Every row gives one point. The window is the flat piece filled in between its corners: a triangle in 3 columns, a solid with four corners in 4, and so on. A path goes straight from each point to the next, and from the last back to the first. After which points does the path pass through the window?

Window (3 x 3):
[[ 19.2  10.2  -0.5]
 [  4.2 -26.6  -8.0]
 [-18.2   8.1  -1.6]]
Path:
(1): [ 12.9 -10.4 -21.8]
(2): [ 11.7 -21.2   7.9]
(3): [  3.7 -26.2   1.2]
(4): [  6.2 -14.8 -26.1]
(5): [ 16.6  -6.0 -16.0]
(6): [ 15.0 -13.4  12.3]
(7): [  4.7 -17.0   6.0]
(8): [  4.9 -16.1 -18.8]
(9): [  5.2 -16.7 -13.4]
(10): [  8.0 -22.6   8.3]
(11): [ 10.0 -12.3  17.8]
(12): [  8.0  -8.8 -13.0]
(13): [ 19.6  -7.3 -12.9]
(14): [17.3 -9.4  9.1]
(15): [ 1.2 -9.4 17.6]
(16): [  3.3  -3.2 -23.9]
Through the window after points: 3, 7, 9, 11, 15

Window (6 x 6):
[[  9.3  -6.5  28.4  17.2   9.4   5.2]
 [-17.5  13.2 -19.9  16.6  30.1  -2.1]
 [-11.5  15.4  23.0  -4.4  -5.8 -12.4]
 [-10.8   3.2 -20.3 -13.5 -25.1  -7.2]
 [ -1.1 -17.6  35.4  -9.9   5.9  -3.4]
 [  7.3  16.1 -34.3 -27.7 -13.6  -8.7]]
Path:
(1): [-8.3  5.1 -4.6 -8.7  2.3 10.2]
(2): [ -3.1  -4.9  -4.7  -0.9   3.1 -14.1]
(3): [ 13.7  -6.3   5.3   7.4   6.9 -28.3]
(4): [ 3.0  7.3  9.9 -0.4  8.4  8.0]
(5): [-5.5  7.2 10.1 -8.1 13.2  9.5]
(6): [  2.9  -0.9  14.1   2.7  12.5 -25.9]
(7): [  5.4  -9.6  19.8   9.5   4.8 -15.4]
(8): [-4.7  4.8 29.6 -3.8  5.7 21.9]
Through the window after points: 7

Window (9 x 9):
[[ 10.1   2.4  -3.2   8.7   7.8  12.7  24.3 -24.7  -0.3]
 [ 11.6  14.9  23.0   8.7  -2.8  33.5  -7.9 -28.2 -11.3]
 [ 24.5  -2.6  -8.3  -0.4  35.1 -18.0  13.4   6.0  -7.9]
 [-12.2  10.0  -8.0  -5.5 -11.6 -40.4  25.8  -6.6 -12.9]
 [-28.5  -5.1 -16.9   3.6   7.2 -23.1   7.3  -6.7  -8.6]
 [ -2.8  -9.7 -11.1   3.8 -21.3  -6.5  -7.5  -6.5  -9.4]
 [  5.4 -14.4  15.8 -15.2  15.7  16.8  22.7  -3.5  -4.8]
 [  4.3  17.7 -22.1 -12.7 -18.8  -3.7   8.5  30.9 -10.0]
 [-22.4 -19.7   4.7  21.8 -11.7  -3.4   1.4  15.0  -6.1]]
Path:
(1): [  8.9  -7.4  14.7 -12.6   5.0   9.0   4.7   5.6  24.1]
(2): [ -2.3  -0.8  -8.2  -0.8  12.1 -16.7   6.7  -2.8   1.1]
(3): [  0.7  -9.0 -12.5   7.3  10.2  -8.2  13.5  -0.1 -27.9]
(4): [  1.2   0.6 -11.0   8.5   2.7  -0.9  18.0  -8.3 -39.6]
(5): [  3.6   8.1   1.7  -8.9   1.9  -9.2  11.5 -13.1   2.0]
(6): [  4.2   2.7   5.1 -10.7   9.3  -8.3   9.7  -4.5  15.9]
(7): [  8.2  -4.5 -10.2  -1.5  11.0  -2.0  27.2  -2.5 -41.4]
(8): [  0.1   3.4  -0.1   0.3   2.1   7.9   6.6 -21.1 -39.1]
(9): [11.0 11.5  0.0 -1.6 -0.1 -2.2  3.8 -7.1 25.0]
(10): [ -8.5  -2.5 -14.1  -9.4  -2.0 -28.5  10.5  13.5  13.3]
(11): [ -5.4  -9.1 -19.6  -3.2   2.5 -14.9  20.4  10.1 -25.0]
(12): [  6.5  -5.5  -2.0   1.6   9.2  20.1  11.4  -1.5 -17.1]
Through the window after points: 2

Window (12 x 12):
[[  8.9 -14.9  16.5   4.5   0.0 -12.5   0.1  -8.7  30.3  21.7 -20.1  27.7]
 [-27.3  26.9   9.9  -0.5   9.6  15.4   2.0 -33.1 -26.5   9.1  -3.7   4.4]
 [  5.9  -0.5   6.9  -6.2   4.9   8.9 -17.4   3.9  -0.1 -10.8 -14.8  11.9]
 [ -5.8  -5.0  21.3   2.9  17.3  17.6  -4.8 -26.6  28.8   3.0  -3.9  29.4]
 [ 20.8 -19.4  -4.1   6.0  21.4   8.2  16.8   2.7  -3.1  -5.5   7.2  -2.6]
 [ 10.2 -16.7  -9.2 -12.5  -1.8  10.3  25.0  -7.0   6.4  -8.9  17.7  12.3]
 [-13.1 -22.2  19.7 -23.8  28.6  10.8 -16.4  -2.7 -24.8   2.2   5.6   0.4]
 [ 23.2  -3.8   2.5  15.4 -21.7  -2.6  14.0 -24.4 -32.0  -3.4   4.0  12.0]
 [  8.4  12.4 -23.4  -6.7  21.2 -19.1 -28.7  -0.2 -18.6 -14.0   2.2   3.2]
 [  4.4  11.4   3.0  12.8  -2.7  -1.2 -11.1  -5.1 -17.5  12.9  10.2  13.0]
 [-23.6   6.6  24.8  20.6  10.0 -34.3  35.5  -7.7  -6.0   3.4  24.2   3.2]
 [-17.1 -50.4  20.7  35.6   7.5  -3.2  -6.3  -1.1  -9.0  12.6  -0.7 -22.8]]
Path:
(1): [  3.3  -5.9  -0.6   7.8   9.7   0.4   7.3  -5.3 -17.3  -3.8   0.0  12.7]
(2): [ -9.3  -9.4  -6.4  12.8   7.7  -4.8  -4.6  -1.6 -19.4   6.6 -10.2  41.3]
(3): [  1.7   3.2  11.9 -10.8  13.3   4.1  -3.3 -17.8   3.5  -0.4   5.6 -10.0]
(4): [ -2.7  -3.4  19.9   2.4  -3.7 -17.7   7.3 -10.1   5.9   4.5  25.6 -21.4]
(5): [-17.3  -0.3  10.6  22.9  20.9 -11.7  20.8  -3.1 -16.3   2.2  -7.4  35.5]
(6): [-12.0 -23.7   1.7   9.5  19.6   6.8  -3.0   3.2 -21.6  12.0  -4.0  23.2]
(7): [ -4.3 -16.5  19.6  -1.7   9.4   0.9  -9.1  -9.2  -8.7   0.9   8.0 -13.7]
(8): [  7.5   5.0   8.8   6.1  -1.9 -11.0  -2.9 -16.6   0.7   9.9  13.2  -6.1]
(9): [ -0.6   3.4  -5.6  11.0   6.0   0.4   6.5 -11.4 -14.2  -7.8  -9.4  23.5]
(10): [-17.5 -12.6   1.8  14.9   8.3  -5.2  20.4 -13.5 -13.4   4.2   0.7  19.8]
(11): [  1.7   9.5  19.5   3.3   5.6  -7.3   6.4 -11.3  -4.4   2.3  13.0  -6.6]
(12): [ 14.7   2.9  12.2  -7.7   3.9 -10.1  -8.9 -21.8  -9.4  -0.1  14.5 -20.9]
(13): [  1.5  -9.2 -12.2  15.8  10.8   6.7   7.3   4.3 -18.3  -3.6  -6.2  30.2]
(14): [-17.1  -0.8   9.6   4.8  15.7   8.1   0.8 -12.2 -10.2   4.3  -2.0  17.0]
(15): [  0.2  -0.4  14.8   4.4  -0.2   1.3  -4.5 -27.4  -1.3   9.0  -0.2 -11.2]
(16): [ 11.0  -3.9  14.6  -4.9   7.4  -4.0   8.2 -19.7  11.5   6.0  23.6 -21.4]
Through the window after points: 2, 4, 6, 10, 12, 14, 16
